Every row gives one point. The window is the flat piece filled in between its corners: a triangle in 3 columns, a solid with four corners in 4, and so on. A path goes straight from each point to the next, and from the last back to the first. List the points from which the path goes on through the window.

Window (3 x 3):
[[ 22  25 -33]
 [ -5 -49  52]
 [ -7  12   8]]
Path:
(1): [12 27 31]
(2): [14 11 43]
(3): [ -5 -17   5]
(4): [-20 -15 -27]
(5): [43 17 -8]
(6): [  8 -24  47]
(7): [-14 -31  28]
(8): [-25 -77  17]
(9): [  1 -25  48]
(10): [ 46 -18  54]
(11): [-18 -23 -18]
(12): [-30 -12 -24]
(13): [ 46  41 -14]
(14): [14 -6 55]
(15): [-23 -61  24]
(16): [-37 -33   1]
Through the window after points: 2, 6, 8, 12, 14

Window (4 x 4):
[[ 20 -24 -18  24]
 [  9  47  13 -16]
 [-17 -86 -33  20]
 [ 13  -6 -59   3]]
Path:
(1): [  8  54 -24  38]
(2): [ 26  -1 -12 -27]
(3): [ 27  12  11 -31]
(4): [-24  64  -3  20]
(5): [-2 36 11 10]
(6): [ 27   5 -17 -26]
(7): [ 26  20 -46 -16]
(8): [-12  18 -43  47]
(9): [-30 -11 -68  30]
(10): [ 16 -43 -33   0]
(11): [ 59  43 -10 -33]
(12): [-27  60  -2  14]
(13): [ -7   0 -60  30]
(14): [ 18 -11 -37  -9]
(15): [ 28 -14 -39  -6]
(16): [  3 -14 -35  28]
Through the window after points: 3, 5, 9, 13, 15

Window (8 x 8):
[[  7 -45  13  -1  55 -15  24  21]
 [-62   9 -28 -38   2  11  53 -22]
 [ 28 -11  18 -12 -58 -29 -18 -21]
 [-10  57  -4  41   6  38 -20   3]
 [-27 -28  -4  68  37  27  46  32]
 [-54 -36  46  45  13 -27 -23  -9]
 [ 33  -2 -47 -42 -52 -59 -35  11]
 [ 25  62 -30 -35 -34 -30  32  46]]
Path:
(1): [ 20  27 -31 -15 -23 -66 -14 -21]
(2): [ 15 -12 -29 -23 -36 -13 -26  30]
(3): [ -9 -24  12   4  -9  25  -2  38]
(4): [ -5 -12   2  34   0 -25  17 -12]
(5): [-28  10 -25   6  25 -24  48 -45]
(6): [-45  -3 -15 -34   0  12  35   3]
(7): [  0  26   7  -4 -23  75 -21  47]
(8): [  8  24 -35  13  18 -37  24 -12]
Through the window after points: 1, 3, 5

Window (9 x 9):
[[-52 -95  25  10  29   1  19 -12 -22]
 [ 36 -29  35  14  -9 -10 -31  28  17]
 [-19  16  16  20 -22  36  36  -3 -15]
 [ 18 -27 -19  32   0 -15 -36  68  37]
 [ 36 -81  37  41   9  37  80 -36  -6]
 [ 37 -59 -64 -13 -54 -28 -17 -13 -12]
 [-18  33  21 -12  30 -35  31  -3  35]
 [ -7   4  41  23  70   9   5 -23  61]
 [ 40   4  -5 -70  21  -1  13  -7  25]]
Path:
(1): [ -1 -11  34 -36 -47  17  38   8  50]
(2): [ 43 -22  -5  42  25   2  24  -9  -1]
(3): [  0 -34   1   0  46  -6   6  -1 -28]
(4): [  1 -44  23   2  -1   5  34 -10  27]
(5): [  0 -57  24   4  -1   3   6  11  21]
(6): [ 50 -30   7  44  23   6 -42  -1 -47]
(7): [ 24 -29 -11  21  25 -22  -7  19 -58]
(8): [ 14 -41  17   3 -24  14  16 -11  43]
(9): [ 11 -17  33 -21 -14  11  24 -16  55]
(10): [  6 -30   0   5  51  -2  28 -21 -38]
(11): [ 20 -23  11  31  41 -13   7  -3 -41]
(12): [ -4 -22  31   2  10  19  16  21  66]
(13): [ -8 -12   8  -6   1  -3  -2  16  37]
(14): [ 22  -6   8   9  38 -23 -15   3 -19]
(15): [ 39 -21 -14  28  30 -12 -14  18 -10]
(16): [ -2 -42   9  22 -16   7   8  35  41]
Through the window after points: 3, 7, 15

Window (12 x 12):
[[ 46 -58  18 -36 -32  -9   9  23   1  20   9  -3]
 [ 64 -25 -14 -22 -65 -44   2  50  18   4 -43 -41]
 [  3  12  42  95  45  43  -5  -7 -59 -38 -17 -12]
 [ 29  21 -21  23  46  -5  32 -33  37 -13 -24  38]
 [ 34 -41 -17  16 -83 -22   5 -10  19  -2  12 -27]
 [ -9  15 -66 -30  20   8   2 -34  -4 -14 -33  19]
 [ 20  13 -61  -9  33  -2 -34   5  47 -13  17   3]
 [ -9  -5  28  61  35 -35  17   7 -53 -66   8  12]
 [ 22 -70 -21 -24 -52   1  -4  27  62 -33 -34 -13]
 [ 20 -11  30 -31 -47 -11  24  13  29 -29   4 -58]
 [-55  14  54  92  63 -18 -16 -22 -35  -6 -23   3]
 [-40  48 -53  26  13  35  11  27  33  -5  -6  55]]
Path:
(1): [ 40  39  30 -11   4   7 -30 -20   4 -29   0  50]
(2): [-12  18   7  16  13   7 -25  -1  -2 -29 -19  33]
(3): [ -1   2  -9  25  37  -1  23   5   2  -5 -13   2]
(4): [  2 -31 -14  48  40   5  16  28  -2  -6 -18 -30]
(5): [-26  50  36  15  -9 -31 -50 -52   3 -22  -6  45]
(6): [-12   7  25  12   5 -11 -23 -19   9 -48  -9  46]
(7): [ -3 -11 -27  40  18  24  36  11   0   5   3 -25]
(8): [ 26 -34 -12  18 -12  -2  18  18  17 -14  -4 -23]
(9): [ 20 -12  13  -1 -30  -9 -19  11  22 -19  -8  -1]
(10): [ -6  18  12 -10  -7  14 -51 -24   1 -31 -20  44]
(11): [  1  -1 -44   6  19  -6  18 -10  -1  -7 -20 -10]
(12): [-13 -37 -65  18  10  -6  19  25  20  -3 -10 -58]
Through the window after points: 4, 10, 12

Window (14 x 14):
[[ 17 -19 -72 -35  -5 -15  29  -2 -50  -1  83 -87   4 -17]
 [-85  -2  29 -39  21  34 -39  71  -6  15   3  61  21 -44]
 [ 23  52  32 -28  19  17   3  -1   7  38 -54 -16  36   9]
 [ 15  64 -59 -11 -27  41  -9 -22   7 -55  -9 -12 -34 -14]
 [ 27  -8  36  11  -1 -19 -13 -12 -29  33 -40  37 -33  -7]
 [-10 -11   1 -35 -17 -48  17   0  91  28 -59  -4  -9  -6]
 [ -3   9 -37  15 -20   6 -35 -48  51  -1  23  10 -19  -8]
 [ -1 -30   0  17 -33  20  22 -21  -1  53 -19 -30 -41  -4]
 [ 39   0  12  17  20  28 -32  14  18  25 -43 -14 -14 -29]
 [  0 -31 -27  64 -38 -23  22  47 -23  24 -33 -19  12  23]
 [ 74   3   9 -45 -78 -27  24  11  33  -5 -12  54  49 -57]
 [ 15  62  36 -32  -4 -19  -7  52  49  42 -13  -8  11 -21]
 [ -6 -46  27  11 -29  -4  29   4  17 -15 -10 -18 -15  18]
 [ -8 -18  29 -35 -40   8 -60  33  14  24 -32  -7   5 -12]]
Path:
(1): [-16  10  26  11 -35 -48   4  12  58 -15 -18   3   6 -88]
(2): [ 16  12   3  15 -38 -45   9 -21  28 -12 -35  -7  29 -50]
(3): [ 24  -9  -2 -43 -32   0  11  22  37  27 -19  21  -5  -4]
(4): [ 38  -6 -19 -60  -5   0 -21  31  40  41   1  16 -34  23]
(5): [-36  16  33  44 -24   5   8   6 -23  -4 -39  -8  33 -51]
(6): [ -8  11  28  35 -15 -22 -10 -41   8  -6 -60 -38  11 -38]
(7): [ 46 -15 -28 -34 -26   7   2  44   3  37  18   1 -15  16]
(8): [ 31   1  -1 -22 -14  45 -18   0  -5  26 -34  27 -10  39]
Through the window after points: 2, 4

Window (14 x 14):
[[-11  22   5 -15  35  -5 -33  -9  39   7   1 -21 -70 -12]
 [-29  15   7 -69  28  30   5 -24 -14  11  34 -42 -27 -60]
 [-95  13  25 -17   6   7  20  -6   4   1  28   1 -56 -14]
 [-42 -18  -8   9  10 -26  -6 -11   1  19  14  38  13  -6]
 [ 36  13 -18   2   7  18  -2 -38 -10 -34   3 -19  -8   7]
 [-26  -7 -16  19  14   4  19  71 -22  12   2 -21 -17 -33]
 [-22  19  39 -23 -18  15 -33  -7 -30  21  46 -18  -7  -6]
 [ 32  30  -8 -41   4   6  30   7 -14  18 -29  75  28 -22]
 [-23  41  -3 -32  -1  11  -5 -17 -29   1  -8  21  52  26]
 [ 12  24 -16 -27 -24   4  19 -47 -16   4 -37  -9  35 -59]
 [-17 -28  24  21  39  17 -25   2  38  -4 -24  48 -19  -1]
 [-22 -20 -25  -4 -25  16 -20 -11  49  11  -7   3 -35  30]
 [-17  10  17 -41  17 -13   3  26  19 -79  -2  11 -18  28]
 [-40  33  41 -49  -2  -1  30 -16  -1  10  37 -26  14  22]]
Path:
(1): [  1  32   3 -11 -13  15  -8 -19  17  -8   8  33  14 -13]
(2): [-42 -15   8 -53  29 -11   9 -30 -19  18 -19 -29 -22   2]
(3): [-23  -7   1 -17  11 -14   5 -19  -8  10  -6   3  -6 -12]
(4): [-28  41   2  -1 -16  46  -6  -5  31 -14   6  25   5 -36]
(5): [-24  22   3 -18  -4   6  -3  -5  15   7  11   4   3 -14]
(6): [-27  -9   0 -29  13  -4   6  -9 -16   8 -17   7 -14 -12]
(7): [-18 -36  28 -29   9   8  10 -10   0   6 -35   9 -36  23]
(8): [-28  24  -3   5  21  -7 -16   7  22 -21  28  27  16 -15]
(9): [-12  49   2 -41  -7  38   2   1  32  16  50  -4  36 -12]
(10): [-34   1  32 -27   6 -22  18 -27 -35  -6 -13 -17 -18  10]
(11): [-19  -2  13 -31  22   8  -2 -17  -1  -1  -7   6 -21  -3]
(12): [-15  14   2   7   4  15  -8  15  27 -10  13   5  -1 -33]
Through the window after points: 3, 7, 9, 11

Window (14 x 14):
[[ -9  76  16  18 -34 -12 -24 -35 -11 -23  27 -14  28  27]
 [  4  14  -8 -51   0  21  49  26   4 -50  15 -34  42 -11]
 [ -5 -42 -43 -20  28  40 -27  13  -7  29 -21 -25 -16  71]
 [ 38  18  20  35   7   4 -33 -18 -55  46  23 -60  59 -24]
 [ 25  -8  18  -3 -16  29 -12  36 -47  57  10 -34 -27 -30]
 [-23  35 -13  13  40   1  89  -4  22 -15  41  -8 -38  50]
 [-34  41   7 -23 -29  29  42 -95   7   6  38 -28 -23  37]
 [-37  -1  71  39  33 -22  30 -24 -48 -46 -64 -80 -37  26]
 [ -3   7  55   1  20 -10  30  75  62   0 -25 -45  50  79]
 [ 23 -13  -7  -3  26  -6  41 -38 -40 -23 -29  73  -1  -7]
 [-31 -10  33 -63  -5 -50 -35   2  -3  34  -9  32  15 -43]
 [-62  43 -10  28 -22 -24  19   5  73  37 -25   0   2  44]
 [ 41  21 -10  46 -54 -75 -23  14  47  27   9 -18 -12 -16]
 [ -4 -64  25  49  -5 -31   9  35  -1 -53 -15   4 -10 -18]]
Path:
(1): [ -4 -12  23 -30   7  -6 -29  -8   8  15  -6   0   5 -18]
(2): [-45  -2  -3 -23  -9 -49  16  24 -24  21 -14   8   4  24]
(3): [  3  11   9  -6 -45 -17  10  16 -38  16  -7 -23  25  27]
(4): [ -9   4  28   9  28  18   0 -32  40  -8   2 -18 -17  -3]
(5): [  4  29  26   6  43  11  12   4  40 -15  -3  -1  -6  10]
(6): [ -8 -29 -13  20 -28 -48  28  22 -31   8  -6 -10   4  21]
(7): [-28   6 -14   5 -16 -34  29  -5 -22  17  10  -5  39  53]
(8): [ -2  27  22  10  13  16  -6  -8  42 -19 -14 -20 -24   1]
Through the window after points: 1

Window (14 x 14):
[[ 14  -5   6   8  23  -3  35  43  38   6  -6  56 -19  -8]
 [ -3  -6   2 -38  62  40   7 -36   0   5 -57  22 -40 -31]
 [ -8  39  35  16   0 -34 -32 -62   0  -7   6  23  26  26]
 [ 21  11  37 -20  -6 -27  14  -7  -6  38 -21 -43  -2  -6]
 [ 25  -4  -8  22  23  -4 -32  51  27  15 -17   8  18  95]
 [-20  13  34  -5 -21   1 -60  20   2 -10  -5 -78 -27 -10]
 [ 44 -14  11 -39  13  20 -15 -14  71 -13 -26  51   3  12]
 [ 33 -10   5  31   4  65  31  14  48 -10 -29  53 -27  41]
 [ 31  27  41  17  49 -40  76   4  25 -44  31 -37  38 -64]
 [ -5 -48  -5  14  45   8 -24 -24  22  30  -7 -12   4 -29]
 [  2  26 -15 -37  23 -10  54 -54  -9  -2  27 -10  10 -62]
 [ 54  29 -32  24  23 -17  13 -20 -52  21 -33  10 -30 -30]
 [  4  13  -9  15  -9 -34  23 -21  55 -26 -29  28  -4  36]
 [-44 -55  16 -28   7  30 -57 -27  -1 -12 -41  -5  42 -29]]
Path:
(1): [ 14  -9   6 -19  19  -1  14  -6   6  -6 -22   7 -22  13]
(2): [  6  21  -1  19  30  15  -6 -14  20  11 -29  13  -1 -32]
(3): [ 38  34 -43  -3  46  25 -39  -9  30  47 -73  10   5 -34]
(4): [-35 -79  50   9  16 -13  15 -26  -1 -20  46 -22 -11  -2]
(5): [  2 -53  -3 -17   8  -3  33 -19 -17 -22   5 -25 -11  16]
(6): [ 23  39  28  12  31  28 -13   6  36  23 -28  26  12 -38]
(7): [  0  16  -3 -13   5  16 -39 -22  28  17 -55  11   5 -10]
(8): [ 11 -12  16  -1   4 -17   5 -10 -16  -5  16  -6 -18  21]
(9): [ 19 -32  26  -1  32 -10  13  16 -12 -50  19 -15 -16  11]
(10): [ 11  34   4  15  21  -5  10 -28  58  37 -24  15  36 -33]
(11): [-20  33   0  -4 -23  14   0 -29  51  23 -51   4  62 -31]
(12): [ -6 -57  19 -12  34   4 -26  -9 -11 -35  -8   2 -12   1]
Through the window after points: 1, 3, 9, 11

Window (14 x 14):
[[ 24  69  19   8  -7  14 -24   7 -47   8  70   6  49 -95]
 [ 23  24  -2  -1  -4  53  57 -12  44   0  10 -26   8   7]
 [-35  17 -80   8   6   2  10  34  10 -26  23 -30 -26 -66]
 [-25  40   6  18  -6   9  39 -24  29  12   4 -13 -21 -20]
 [ 11  20   5   3  66  -2  14   1  13  27  72  27  19 -13]
 [ 37  17 -20  56  13  -8  23 -17  18  46  -4   3 -10  -7]
 [-35   2 -10 -40  68  -5  46 -39 -23  37 -22 -19   3   5]
 [-39 -32  18  34 -24  52  28  34  28  36   2 -23  27 -27]
 [ 12  26 -12  11  -5 -25  41   5  28  13   7  -2  17 -27]
 [ 12   6 -49 -15  29 -12   4 -43  33  61   1  24  10  35]
 [  4  58  -9 -29  18  11  17  10  -3 -12 -13   2 -19 -12]
 [ 22  15  18 -13   0  17  20 -11  47 -28   8 -39 -24  -9]
 [  3 -21   4 -30   3  33  58   0  33  33  24 -10 -27   1]
 [-34 -14 -32  32 -30  18  30   6  -6 -24  -5  -1  -3 -36]]
Path:
(1): [ 14   0   1   7   9  36  31  -3  37  34 -10   4  10 -43]
(2): [ -8   7  -9  19   4  10  22   2  15  22  22 -12   7   2]
(3): [ -7  41 -23 -18 -12  -9  37  -2   0  22  18 -36 -11  45]
(4): [ -3   1   3 -14  38  17  29 -15  17   7  -6  -3  -5 -36]
(5): [-11   9 -21 -10  27   6  24 -15  17  20  -3   7   7 -27]
(6): [-13  15 -17   4  19 -22  16   1 -20  28  26 -29 -18   3]
(7): [-18   8 -20   0   0  -8  35  12  -9   6  30 -39   8  10]
(8): [ 13  -1  -4  -7  18  37  25  -4  33  21   1   9  -2 -34]
(9): [ -3  12 -10 -10  27  21  29 -24  21  14  -9  -2   1 -33]
(10): [ -7  15 -12  -4   8  12  43  -4   0  13  14 -21   4  16]
(11): [  3  23 -13   2  -1 -30  20  15   0  14  33 -28  13  41]
(12): [  6  21  -7  -2   9   8  36  -2  25  11   4   4  -2 -36]
Through the window after points: 1, 3, 9, 11

Window (14 x 14):
[[  8 -29   1 -10   3   4   9 -28 -36 -13  35  52  -6 -60]
 [  0 -18  84   2  12  28  15   3 -31   6  15 -28 -10  11]
 [-31  15  22  40 -17  26  -6  32 -11   5 -17  21   4  15]
 [ 10  59 -26  -8  41 -62 -60 -29 -66 -30 -18  31 -53 -51]
 [ 36 -22  41  -5  46   3 -11 -19 -13  20 -18  86 -53 -51]
 [ 13 -14  85 -13 -31  15  26   0  13 -17 -36   0  58  16]
 [ 32  34 -30  65   8 -64 -49 -55 -74  28 -25  18 -31 -33]
 [ 14 -37  28  -9  26  16 -17  47 -35  28 -11  -5  53  18]
 [ 35  -2 -15  47  14  41  29  22 -17 -21 -44 -42  21  59]
 [ 12  -4  -8  12 -30  65 -18  20 -18  15 -59 -65  16  -1]
 [ 57  14  12  27 -38  31 -39  36   5 -11   6 -35  15  23]
 [  1  -5  41 -72  24 -11  24 -44   5  53  34  76 -25 -14]
 [-15 -52  34 -25  45 -21   7 -19  65  22  31  36 -21 -65]
 [ -5  -2  36 -19  77  14 -32 -77   5  20  34  77  -4 -53]]
Path:
(1): [ 37 -46  27  14  -3  50 -56  -7 -43  -7 -22 -19 -22  44]
(2): [ 12 -30  12 -12   9   4 -11 -35 -21 -17  -7  36  -5 -11]
(3): [  9  26  32  12   3   8  11  24 -23  38  12   0   5 -46]
(4): [ 28  54 -14  -4  46  19  23 -12 -19  26 -40  -5 -27 -45]
(5): [  7 -25  30  20  -5   7 -36  -3 -18 -14  -5   7  13   1]
(6): [  8 -21  24   8   1   1 -17 -16 -18  -3  -7  19 -17  -6]
(7): [ 23  27   3   9  16  16   5 -18  -6  13 -10   4  -4 -30]
(8): [ -3   1   4  -3   3  17   7   1   8  19 -18  -7  10 -42]
Through the window after points: 2, 8

Window (14 x 14):
[[-61 -14   1  13   0  43  -5  21   7  -5  12  29  34   9]
 [ 11 -32  -6 -10 -30 -15 -22 -11  -4 -42   9  -2  -1  12]
 [-60 -33  44  -6   3  -1 -20 -25 -93 -29 -15 -30  -3 -55]
 [ 11  35 -33 -13  75   3  41 -26 -90 -11   4  -9  36  14]
 [-80 -28  15  35  66 -53   2  -6 -32  16  16  14  33  17]
 [  2 -41 -14  -2 -49  23  41 -25 -15  17   0  -1  -5   1]
 [ 19 -18  29  -1 -23   6 -15  14 -95  -1 -12  -5  35 -14]
 [-15 -47   4 -72 -10 -57  22   9  47   9  -2  15 -23 -59]
 [  0  -5 -10  31  -1  39  15  46  12  20  33 -26 -19  65]
 [ 17 -14 -53  -9  81  50 -45 -46  34  49  24  -5  46  21]
 [-20   7  37   4 -12 -25  16   6  49  -3 -65  -9  27  40]
 [  8 -41   6 -34 -11 -33  44   2  54 -10  23 -41  32 -10]
 [ 11  -4  66  45 -29  37  55   0  75  -1 -11  46 -12   4]
 [ 22  32 -60  50 -23 -53  19  62  62  -2 -11 -50  21  22]]
Path:
(1): [-17   1  20  -5   2  -5  12  -8  -2  13  19  -4  21   2]
(2): [-21 -54 -51   9  51  -3  36  22  -1  -5 -62   7 -11  -6]
(3): [ 16 -48  -6  16  13   9  37  23   8  -7 -17   8  36  -6]
(4): [-29  41   9 -53 -26  -3 -22 -41  -3   8  29 -32 -17  10]
(5): [-35  23  20 -19 -60 -32  13 -10   9  43  36  38  20  -3]
(6): [ 16 -30  23  17   4  19  20   6   5 -18 -14  -8  10   1]
(7): [ 21 -41 -40  49  25 -21  16  39 -48   4 -27 -11  21  -9]
(8): [-21  21  60 -58 -31  24  -5 -37 -19 -13  27  -1  27  13]
(9): [ 37  29  20 -32  -2  -9   3 -53   3  77  25 -22  35   7]
(10): [-69 -60 -34  39  21 -11  15  59  27 -87 -28  15 -13  14]
(11): [-25 -91 -25  23  30   4 -12  56  18 -11 -24  20 -38   9]
(12): [ -7  -3  21  -2 -24   0   9 -12  11   3  12 -15  22   1]
(13): [-30  14  27   4 -20 -23  29  -9 -22  16  28 -14  18   5]
(14): [ 11 -75 -15  -2   6  40  -6   0  14 -27 -66   0  -4  -5]
(15): [ 10 -61 -19  10  -1  16  16  17  23  -5 -10  15  20  15]
(16): [ -6  36  11   1 -11 -18  31  -5   7  14  10 -15  10  10]
Through the window after points: 5, 7, 13

Window (14 x 14):
[[ 16  23  -4  -6  20  32  16 -25  21 -29  16 -34  -1  24]
 [ 27  21   4 -17  -8  37  21  -9   8   2 -63 -37   8  -8]
 [  2  39   9  12 -13 -17  15 -14 -19  10   4  11   2  -9]
 [ -2  20  -1 -35  13   3  10 -42  26  -3  -9 -16  25  15]
 [ -9  15  56 -10  -2   6   3 -20   0 -21   9  14  -6  34]
 [ 19  33   7 -26   1  24   8  -9 -11   2  23  -9  10  35]
 [-18  -3  -8 -29  -4  12 -23  18  -1  -8 -10 -21  26 -13]
 [ 11 -25  -8   0  13 -32 -31  31 -41  -6  -3  24  -4  21]
 [ 23  -9 -29 -24   9  -8  -4  -2  95  50 -10  -3   5 -23]
 [ -4   7   5   5 -29  -3   1 -20  29   3 -22   3 -13  43]
 [-10 -35 -30 -50  16 -16 -15  35 -15  -3   1 -10 -22  -2]
 [ 53  39  24   7 -16 -31  14   3 -10  -5  13 -27  -2  25]
 [-32  23  -1  31  18  -3  64   9   8   0 -21  -1  17  62]
 [-14 -17  11 -23  10  19 -11 -16 -23   9   1 -33  10   3]]
Path:
(1): [ -8  28  16 -25  34 -14 -21  11  37  27 -15  18 -21  18]
(2): [ 21 -11 -14  -2 -22   3  20 -17  26   6   1 -17  20  -6]
(3): [ 28 -25 -11 -14   4 -10  22   3   5 -11   9  -7  16  28]
(4): [ -9  24  -3  -1   4  -6 -13   7  -8  12 -24  -6  -7   6]
(5): [ -5  34   5  -3   1  -6 -11   0  15  13 -13  -9  -9  27]
(6): [ 20 -17   0  -7  10  -1  61 -19 -13 -19   6   0  24  13]
(7): [ 13  -8 -13 -18   2   8  34 -21  27   0   7  -3  19  21]
(8): [ 11  43  10  -4  10   1 -43  10  27  13 -17 -33 -27  -4]
(9): [ -1  20   1  -6  13  -2  -9 -20   6  12 -11 -17  -8  28]
(10): [ 23  -7   9 -26 -10  -6  35  12  -7 -22  13   0  18   3]
(11): [ 13  16  -7  -6 -10   9  22  -9   1 -13  -1   2  11  14]
(12): [  3  18   9  -9  13  -2  -3  -7  10   7   0 -25  -5  10]
(13): [  5  46  -4  -9  19   1  -6  -6  12   9  -6 -24   5  30]
(14): [  1 -10   3 -13  -3  17  16 -14   4 -19   3 -11   9  -1]
(15): [ 18 -19 -13   7 -24 -18  17  -6  -4 -14   5   2  21  15]
(16): [ 13  29   9 -14   5   5   3   0  12   1 -12 -15  -6  17]
Through the window after points: 1, 7, 11, 13

Window (14 x 14):
[[-51  35 -31  73  30 -13 -24 -32  25  18  21  15 -11   7]
 [-46 -25  18  21  -9  13  -8  39  10  40 -15 -10  41 -43]
 [-35 -30 -15   3  36 -25  39  53   6  11 -26  35  38  16]
 [ 20  43 -50   2  10  -6 -40   8   1 -26  -1  15  -5  -9]
 [ -7 -25 -13 -26 -69 -34   0 -56  42  18  40  18  -5 -17]
 [-10 -22 -11  19  22 -23  32 -16 -35 -24  31  43  47 -40]
 [ 30  -6  32 -11  69 -60  -4 -24 -36 -33 -67 -11 -28  -8]
 [ -9  11  30   0  36  51 -36 -16 -43 -42 -31 -38  -6  49]
 [ 10  15  64 -25  19  -8 -28  11 -40  35 -13  18  48  36]
 [ 43 -22  26  20  29  16  18  -5 -95  49  46 -32  62  33]
 [ 15 -64  34  61  11  39   0   3  23 -28  83 -19 -20 -11]
 [ 43 -13 -15  45  53   6 -49 -16 -68  61 -10  41 -51  13]
 [ 42 -44  29 -12  36  18  42  -1  18  -7 -53   9  22 -16]
 [ 25  35  64  13 -14  34   6  27 -51 -34   2 -20 -26  -3]]
Path:
(1): [ 22 -15  11  29  10  -2  -4   1 -20   0  -8   0  25  22]
(2): [-12 -42  45  47  -9   0 -62  -3 -36 -22 -27  25  30  17]
(3): [ -1   7  -9 -14  34  -4  29   1   9  39  14  -2  15 -12]
(4): [-29  -4   9 -30  25  39  28  32 -11  23  32   5 -18  20]
(5): [ 52 -11  -3  68   2 -38 -38 -33 -20 -27 -39  16  74 -31]
(6): [ 26  -2  23  57 -13  -1   6 -26 -20 -44 -34  26  21  17]
(7): [  2 -18  28 -59  39  21  -9  34 -30  35  43 -39 -29 -25]
(8): [-20  13  24 -14  33 -13 -14 -12 -11  27  34  -1  17  -9]
(9): [ 39 -28  10  38 -59   6   2   9 -14 -15 -58  32   4  37]
(10): [ 21 -13  70  40 -37 -22 -27  -3 -20  -9 -16  28  14  10]
(11): [-12 -16 -21   2  47  16  22 -11 -14  22  31 -19   1  -5]
(12): [  3  -7  14 -28  43  12   4   0 -23   6  20  -7  14  -3]
(13): [ 25 -14  21  49 -27   6 -21   2 -27 -37 -39  10   6  12]
(14): [ 19  -5  42  10 -14   5 -12  17 -37   8 -19   3  29  26]
(15): [ -6   2  25 -17  59  -6  -6 -10 -20  38  18  10  32  -4]
(16): [ -4   3   5 -40  33   4  20 -10 -36  20  35  20 -16 -21]
Through the window after points: 8, 14

Window (14 x 14):
[[ 26  12 -26 -25   2  31   5   6  29 -24 -21  -3 -30   2]
 [-14   5   6   3  13  13  13  31  38  16  -9  16  15 -12]
 [-19  -2   4   6  58  -2  -8 -42  -8  35  19 -30   0  68]
 [  4 -22 -16 -49 -19  -6 -29   9   6  20 -41 -64  -4 -18]
 [ 12 -39  20  15   1  40 -19   8  16   2   2  -4  20 -12]
 [ 19 -51  10 -24  42 -14   0   1  11  10 -14  22   7  19]
 [ -2   9 -22 -32  35  -8 -27 -39  20 -10  -1  45  12 -31]
 [ 13 -18  19 -36  10  19  15 -29   1  36  13 -29  24  33]
 [ 65  43  31   6 -23 -57 -26   3   4 -23  20   1  -1  77]
 [-23 -22   1  -8 -20  19   9  -5  14  -8 -44  36  16  16]
 [-14 -40  36 -29 -35 -24 -30  10  25   6  16  49 -16   4]
 [ 17  28  95 -31 -67 -36  12  -1  -6 -58 -69  12 -52  27]
 [ -9 -36  -2 -25   9 -21  26 -23 -40   7 -14  28 -18 -14]
 [ 10  -6   2 -16  15 -37 -53 -28   3  64  -1  92 -18  -5]]
Path:
(1): [ 22  28  34 -27  26   4 -37  33 -47 -23  -3  -4  -7  30]
(2): [  1 -12  -8  -4 -16  -2  13 -13  45   5 -20  23   3   8]
(3): [ 33 -23   5  44  13   3   9 -26  60  31  -8  17   8   3]
(4): [-10 -14  12 -36  -2  -3 -25   2  -9   3  -6  27  -3  -1]
(5): [ -3 -12  10 -36  10   6  -7  12 -11  15  -4  15  -8  15]
(6): [ 10 -42   6  -4 -13 -30  -7 -32  27  -3 -27  10   2 -15]
(7): [ 29 -24  -2  14   1  -8  12 -48  55  -4 -33   8 -12  -3]
(8): [  8   0   2 -38  -1   8 -10  17  -3  -6 -16   0 -15   9]
(9): [ 19   0  26 -45  16   8  -5  -1 -17   0   6   7  16  27]
(10): [-16 -20   6  48  -3 -25  -1 -35  42  -1 -26  28 -36  17]
(11): [ 20  -6  31  24 -24 -12  39 -51  43  14 -11   0 -12  25]
(12): [-15 -23  -9 -63  22   8 -42  39 -19 -23 -17  12   8  -4]
(13): [-21  49  29 -19   3  20  -8  32 -32 -12   7  23   6   9]
(14): [ 27 -44   6 -18 -16 -10   7 -23  43 -11 -43 -14 -18  14]
(15): [ 26 -50   8 -17 -49 -18  -7  -5  46  24 -13   4  11   1]
(16): [-24  55  17 -17  53  19  -4   7 -45 -35 -20  44 -19  21]
Through the window after points: 1, 3, 5, 7
